Each row of a before or after table is a point. One or more steps were done to the points. Then noise was added and the rows were shuffled. The steps act on columns, c1 being the first. What was done? A step turns or swaps two columns, mirrors them in a line or flattens them onto one, adds a multiple of one to another, or multiplies or shifts one. Angles are multiples of 10 degrees, from the lower column toward the higher: turns from -170 to 170, lines from 10 to 170 but not 90. Use the fewest steps. Two steps may share a column if one is a turn and the other turns, adds or multiplies; they go together, in the order done. Otherwise the lowest column goes first.

Before (13 x 2):
[[-25 -53]
 [ 11  14]
 [-63   6]
 [ -5 -19]
 [-30  26]
 [ -8 -12]
 [ 11  17]
 [ 10   7]
 [ 19  33]
 [-53 -31]
 [ 52 -20]
 [ 69 -27]
 [-48 -34]]
After (13 x 2):
[[-12  -9]
 [-48 -33]
 [-18  -8]
 [ 11  15]
 [-40  62]
 [  5  12]
 [ 16 -61]
 [-21 -58]
 [-28  47]
 [ 29  24]
 [ 30 -26]
 [-27 -53]
 [ 15  14]]
Steps: mirror c1 and c2 in the line at 50 degrees

Before (11 x 8):
[[-27  -6  -5   8   9   2 -16  24]
 [  6  -1   3  19   6 -13 -18 -27]
 [  9   6  -4  19  17 -16  -7  20]
 [-12  13   7  16  -6   3  -4  11]
 [  5 -42   4  19  17  34  44 -31]
 [-11  -5   6 -34  16 -16 -20  13]
 [  0   2  20  19  19 -10   8 -13]
 [ 12   8  -4  10 -70 -17   3 -22]
 [-12   9   4  11  11  -9 -19  16]
 [ 11 -32  30  20  -5 -12  -7 -24]
 [  9  -9  14 -10 -11  12 -20  -2]]
After (11 x 8):
[[-27  -4 -65  -3  11   4  14  24]
 [-11 -12 -55 -68 -15 -12  10  13]
 [  6  -8 -57  15  19 -11  13 -27]
 [-12   3 -56  -3  15 -13  11  17]
 [  9  -3 -64  -2  25 -17  23  20]
 [-12  13 -52  29   8  -4  27  11]
 [  5 -19 -57  -2  26  51  73 -31]
 [  0  -3 -40  -5  27  -9  38 -13]
 [ 11 -33 -31  33  12   5  22 -24]
 [  8  -2 -46   4 -15  16   9  -2]
 [ 12  -2 -64 121 -38 -19  33 -22]]
Steps: turn c2 and c6 by -30 degrees; shift c3 by -60; turn c4 and c5 by 50 degrees; multiply c4 by 2; shift c7 by 30

Before (13 x 12):
[[ 34  32 -33  10  -6  53 -28  17  -1 -44  -9 -23]
 [ -8 -19  22 -18 -55  -8 -26  -4  46 -18 -25 -20]
 [  2 -19   9  23 -64 -15 -17  48  -1  37  65 -28]
 [-23 -44 -22 -10  28 -21  27 -35  18  34  27 -75]
 [ 89  40 -54 -68   9 -53 -27  32 -26   8  69 -70]
 [ 12  40  -3 -49 -19   0  11  18  33   0  67 -52]
 [  6 -36  14  19  -7  -3  10 -16  42 -10  67 -22]
 [ 39 -47 -23  11  10   9  48  66  23 -22  24  -5]
 [  3  13 -37 -47  17  -8  -8 -34  -4  -5 -18   4]
 [ -2 -42  40 -56 -47  41  41 -46  24  -6  42 -35]
 [ 11   9  28 -46  33 -17 -38  -8 -15  56 -16 -40]
 [ 63  23  16 -16 -23 -48  66  54 -13 -48   4 -21]
 [ 39 -33 -20   8 -44   5  24 -34  57  34   6  -3]]
After (13 x 12):
[[ 12   6  10 -28  34   7 -38 -11 -13  14 -15 -51]
 [ 41  38 -10  -5 -44  -7  26  24  56  31   5  23]
 [ 89 -39 -59 -22  10 -50 -24 -34 -24 -38  70 -82]
 [  2 -46   1  -1 -63  -1 -16  26  -1  46  67 -26]
 [  4  28 -25 -14  16 -21 -10 -18  -4 -35 -19   1]
 [-21  43 -23 -15  30 -20  28  36  19  21  27 -63]
 [ 36 -24   4  13  -6   6 -30 -27   1 -27  -9 -21]
 [ 40 -55 -10  11   9  -8  45  58  24 -11  26   4]
 [ 12 -24  -2 -14 -18  -1  12 -37  34 -34  65 -37]
 [ 63 -58 -12   9 -23 -12  67 -15 -15 -48   3 -30]
 [ -3  49  43 -17 -48  35  40  35  26 -40  41 -21]
 [ -7   6   8   2 -54   9 -26  18  46 -23 -28   7]
 [  8  21   8   9  -8   5  10  33  41   7  66  -3]]
Steps: mirror c2 and c8 in the line at 130 degrees; flatten c3 and c6 onto the line at 40 degrees; turn c4 and c10 by 40 degrees; multiply c4 by 0.4; add 0.5 times c9 to c12

Before (12 x 24):
[[-56  24  24   0  32   9  -3 -76  24  34  13  10 -11  32  28  19  -9 -19
  -39 -22  20 -14  -2  20]
 [-64  36 -11   1 -28  40 -30 -13  26  23  -8  23 -43 -15  -1  24  -7  20
  -12  27  33   2  62 -49]
 [ -6  47  16 -21  31  32   8  56 -11  20 -38  17 -23 -46 -39  21   7  11
   -5  27 -13 -33  -5 -29]
 [-26  -7 -43 -14 -33  -5 -24  15  19  35  31  22   4  22 -11 -48  37  -5
    8  11   1  -1 -14 -15]
 [-58 -16  49  48   4  24  -8  46  17  19   7  33  32   1   6  25 -51  53
   -2 -21 -30 -15   7   3]
 [-32   3  21 -25 -18 -14 -39  -6   3  34  29 -22 -36  36 -44  17  17 -29
  -46  -6  34 -16  29  15]
 [-28  20  16  -1 -16 -27  -5   1  46   2 -40  20 -35  21 -37  16  37 -28
   37   5  28  49 -54  20]
 [-44  28  41  -2 -11  22   4 -22  78 -13  17   9  34  11  12  29  29  -9
   28  35 -51 -28 -25  16]
 [ 33  -1  13  25  -2 -36  -3  11  42 -19 -13  -1   9  44  -6  -5  -6  20
   -6  -1  -9 -26 -34 -14]
 [  6 -12 -10 -13  22  47 -24 -10  38 -18  14   2  43  12  -6   4  58 -53
   42 -13  -9  -6 -14 -34]
 [ -7 -39  74 -41  12   6   2 -30 -12  18  49  30 -18 -16  14  27 -28 -11
  -28  19  16  34  17 -38]
 [  8 -24 -27  11  46 -11  -3  16  -4   5 -26   3 -12 -10 -26  13  63 -13
   12  10  -6 -48  15 -19]]
After (12 x 24):
[[-27  21 -34   0 -14 -28  -5   6  48   8 122  20 -36  22 -35  14  36   4
   39   4  16  47 -55  18]
 [ -8 -39 -56 -42  12   7   4 -33 -13   4 -92  30 -17 -18  14  25 -27  33
  -28  20 107  35  18 -38]
 [  7 -23  21  10  46 -12  -3  18  -4  -7  70   4 -11  -8 -29  15  63  -1
   13  11 -39 -43  13 -18]
 [-28 -10  24 -14 -33  -5 -25  35  17   0 -62  24   6  23 -13 -49  38  20
    7   8 -64   8 -13 -14]
 [-33   3 -44 -26 -18 -14 -43  33   3  -1 -26 -21 -37  35 -45  17  16  40
  -44  -4  21  -8  29  15]
 [ 33   1   2  23  -1 -38  -7  13  42  -8   1  -1  11  42  -5  -7  -5 -24
   -6  -4  22 -28 -31 -15]
 [-56  21 -33   1  33  10  -1 -74  23  -1  -6  11  -9  33  29  20  -8  24
  -39 -24  27  -6  -3  19]
 [-56 -18   2  46   5  25 -10  52  18  -1 -83  33  30  -1   6  23 -52 -42
    0 -19  87 -11  10   1]
 [-60  37 -26   0 -27  40 -28  17  26  -1 -10  25 -42 -16  -1  22  -9 -23
  -12  29 -29   4  63 -49]
 [ -2  48   6 -21  34  30  11  47 -12  -4  69  15 -21 -44 -40  20   6 -27
   -4  26  30 -29  -4 -29]
 [-47  29  27  -2  -9  21   3 -25  78  -6 -28   9  33  11  15  30  28  15
   29  37  81 -28 -26  15]
 [  4 -15  15 -15  23  46 -25  16  39  -3  36   2  45   8  -7   4  56  53
   41 -14 -11  -9 -15 -34]]
Steps: multiply c3 by 1.6; turn c3 and c21 by 110 degrees; add -1 times c7 to c8; flatten c10 and c22 onto the line at 80 degrees; turn c11 and c18 by 150 degrees; multiply c11 by 2.5
